Each row is a point. The last column is the point's height on a tilted bowl or saddle (a function of degree 2), plus a little noise. Count its main directions that bend up, bend down and stay straight.
In the rows, 128 means zero.

Points, 16 rows:
[[114 110 189 120]
 [101 156 129 149]
 [ 48  72 153  42]
 [151 107 111 115]
 [170 144  90 101]
 [120 167  90 164]
 [125 140  75 165]
 [ 92  93 115 126]
 [138 135 106 140]
 [106 110 144 129]
 [133  98 120 120]
 [143 121  62 132]
 [145 147 105 134]
 [154 106 107 111]
 [ 69  72 144  68]
 [129 113 109 136]]
Directions: 1 up, 2 down, 0 straight

Points, 15 rows:
[[120 163 117 145]
 [130 112  97  94]
 [145 142  23  94]
 [103 123 150 138]
 [153  98 157 142]
 [ 86 160 115 159]
 [ 90 166 105 159]
 [152  97 146 135]
 [129 141 117 123]
 [122 131  96 106]
 [104  66  92 101]
 [151  95  88  91]
 [178 159 131 191]
 [121 190 109 184]
 [132 135 121 121]]
Directions: 2 up, 0 down, 1 straight

Points:
[[114 144  77  95 148]
 [150 112 127 142 132]
 [115 145 127 126 127]
 [106 154 137  98 132]
 [153 136 220 136  94]
 [144 100 178 131 113]
 [165 153 122 120 162]
 [153 116  79 106 146]
 [113 118 131  99 144]
 [153 126 106 128 141]
 [ 91 135 166 132 101]
 [105 115 121 125 130]
 [  7 155 115 145 129]
 [157 167 101 168 128]
 [101 152 114 110 131]
 [123 101 131 104 140]
 [134 153 119 137 131]
 [137  80 108  20 249]
 [100 135 147 125 118]
 [100  81 136 167 110]
 [130 107 131 112 138]
 [162 111 141  98 163]]
Directions: 2 up, 2 down, 0 straight

Points (23 x 5):
[[ 86 172 139 123 161]
 [174 112 100 188 139]
 [162 133 146 141 132]
 [158 153 152 139 133]
 [ 99 198 168 179 204]
 [120  98 115 159 141]
 [ 73 101 141  66 184]
 [ 91 132 114 111 147]
 [150 160 111 113 128]
 [138  79  84 113 146]
 [169 119 146  82 131]
 [143 134  99 134 125]
 [ 97  66 135 120 174]
 [128 140 129 149 134]
 [153  96 146 137 142]
 [122 188 184 135 164]
 [ 93 116  56  88 169]
 [144 142 134 144 131]
 [144  52 104  97 169]
 [118 150 186 153 172]
 [110 140 163 142 155]
 [138 153 139 112 128]
 [ 80 158 151 134 169]]
Directions: 3 up, 0 down, 1 straight

Points:
[[153 119 128 138 127]
 [130  90 139 114 120]
 [169 115 174 151 160]
 [110 176 113  69 190]
 [139 163 144 137 137]
 [ 56  98 145 152 120]
 [192 158 159 179 211]
 [109 114 121 147 103]
 [ 93 122 126  91 123]
 [ 79 162 120 166 127]
 [133  99 144  89 136]
 [149  90  78  78 178]
 [144 119 146 143 121]
 [ 92 178 119 172 140]
 [121 150 141  99 133]
 [146 120 163 147 130]
 [ 99  80 185 111 141]
 [151 129 130 102 140]
 [173 141 102 100 180]
 [143 136 170 166 135]
 [123 168  91 114 156]
 [ 72 107  90 136 126]
 [149 101 130 132 125]
 [135 174  92 102 177]
 [147 154 156 210 168]
 [155  96 147  68 176]]
Directions: 4 up, 0 down, 0 straight

Points (41 x 7):
[[129 152  65 113 134 128 187]
 [ 91  94 122 143 151  90 162]
 [165 138 157 129  78 135 115]
 [148 163 117 113 156 122 165]
 [140  85 110  95 155 140 150]
 [173 141 118 135  77 125 135]
 [ 61  89 165  84 121 111 154]
 [101 154 125 132  80 159 143]
 [159 149 162 175  87 104 127]
 [114 123 133  93 133 164 126]
 [148  88  94 134 119 104 165]
 [106 128 194 156 144  83 133]
 [ 94  92 187 164 115 161  91]
 [121 176  87  92  20 189 185]
 [ 95 173 141  81 122 144 133]
 [113 148 106  85 150 123 156]
 [103 118  80 135 172 129 179]
 [130 100 129 149 133 161 124]
 [116 123 133 110 168 132 141]
 [134 147  93 119 114 111 161]
 [136 141 131  80  98 166 120]
 [128 125 221 129 125 179  88]
 [145 181 142 103  54 109 126]
 [ 99 157 114 163 109 123 159]
 [135 126 150 129 126 193 113]
 [198 156 116 132 139  83 193]
 [ 60 159 169  87 137 119 120]
 [133 163 125 131 144 121 154]
 [111 135 121 198 105 174 152]
 [ 85  92 118 137 101 175 151]
 [110 151 179 100 126 111 121]
 [125 114 148  91 143 128 134]
 [200 171 124 155 141 139 194]
 [145  94 144 106 126 156 122]
 [165 172 136  74 160 157 164]
 [125  98 136 112 142 100 153]
 [142 155 164  91 169 142 148]
 [172 150 121 146 171 170 178]
 [102 138 103 146 149 154 164]
 [157 122 110 227 160 159 172]
 [138 152 125 170 114 179 150]]
Directions: 2 up, 0 down, 4 straight

Points, 49 rows:
[[112 114 104  90 142 105 106]
 [ 66 114 136 125 123 125 127]
 [160 116 124  97  66 133 106]
 [103 109 119 107 124 136 128]
 [123  96 116 183 118 110  82]
 [134 118 110 171 143 175 117]
 [155 127 139 151 141 137 119]
 [126 108 129  89 150  89  95]
 [119 184 103 145  96  85 123]
 [139 101 106 115 123 135 119]
 [118 115  95 137  96 147 114]
 [156 151 211  78 157 171  65]
 [177 104 130 103 161  66  69]
 [149 154  50 105  84 116  92]
 [169 108 116 130 100 118 109]
 [ 85 129 164 107 135 180 137]
 [128 131 139 157 113 107 111]
 [152 138  73 131 182 139 115]
 [131 118 158 152 162  86  82]
 [121 105 167 155 141 179 113]
 [135 115 165  79 136 142 114]
 [131 198 145 119 133 131 140]
 [ 58 115 131 112 129 169 141]
 [135 140 124 128 117  93 119]
 [ 79  65  72 119 156 147  90]
 [136 137  91 101 119 104 116]
 [109 153  71 172 180 167 113]
 [146 119 136 145 103 113 112]
 [161 125 101  96 116 136 117]
 [168 138  91 103 142 122 117]
 [143 163 136  96 117 112 132]
 [142 112 167 138 155 127 106]
 [ 82 106 149 140 117  36  40]
 [144 154  91 107 108 133 127]
 [ 91 156  97 106 114 133 135]
 [114 178 133 139 131 110 135]
 [118 143 127 120 148 160 136]
 [124 128 130 182 144 155 111]
 [133  71  73  84  88 183  76]
 [149 182 160 195 163 139  90]
 [148 109  93 164 140 139 112]
 [183  85 134 146 134 160 109]
 [148 120 139 148 156  25  31]
 [116 105 112 112   7 116  63]
 [133 158  82 112 115 163 126]
 [119 120 114 135 150 119 119]
 [172 162 165 141 142 107 107]
 [129 144 117 141 161 103 116]
 [128 159 175 154 152 156 110]]
Directions: 0 up, 4 down, 2 straight
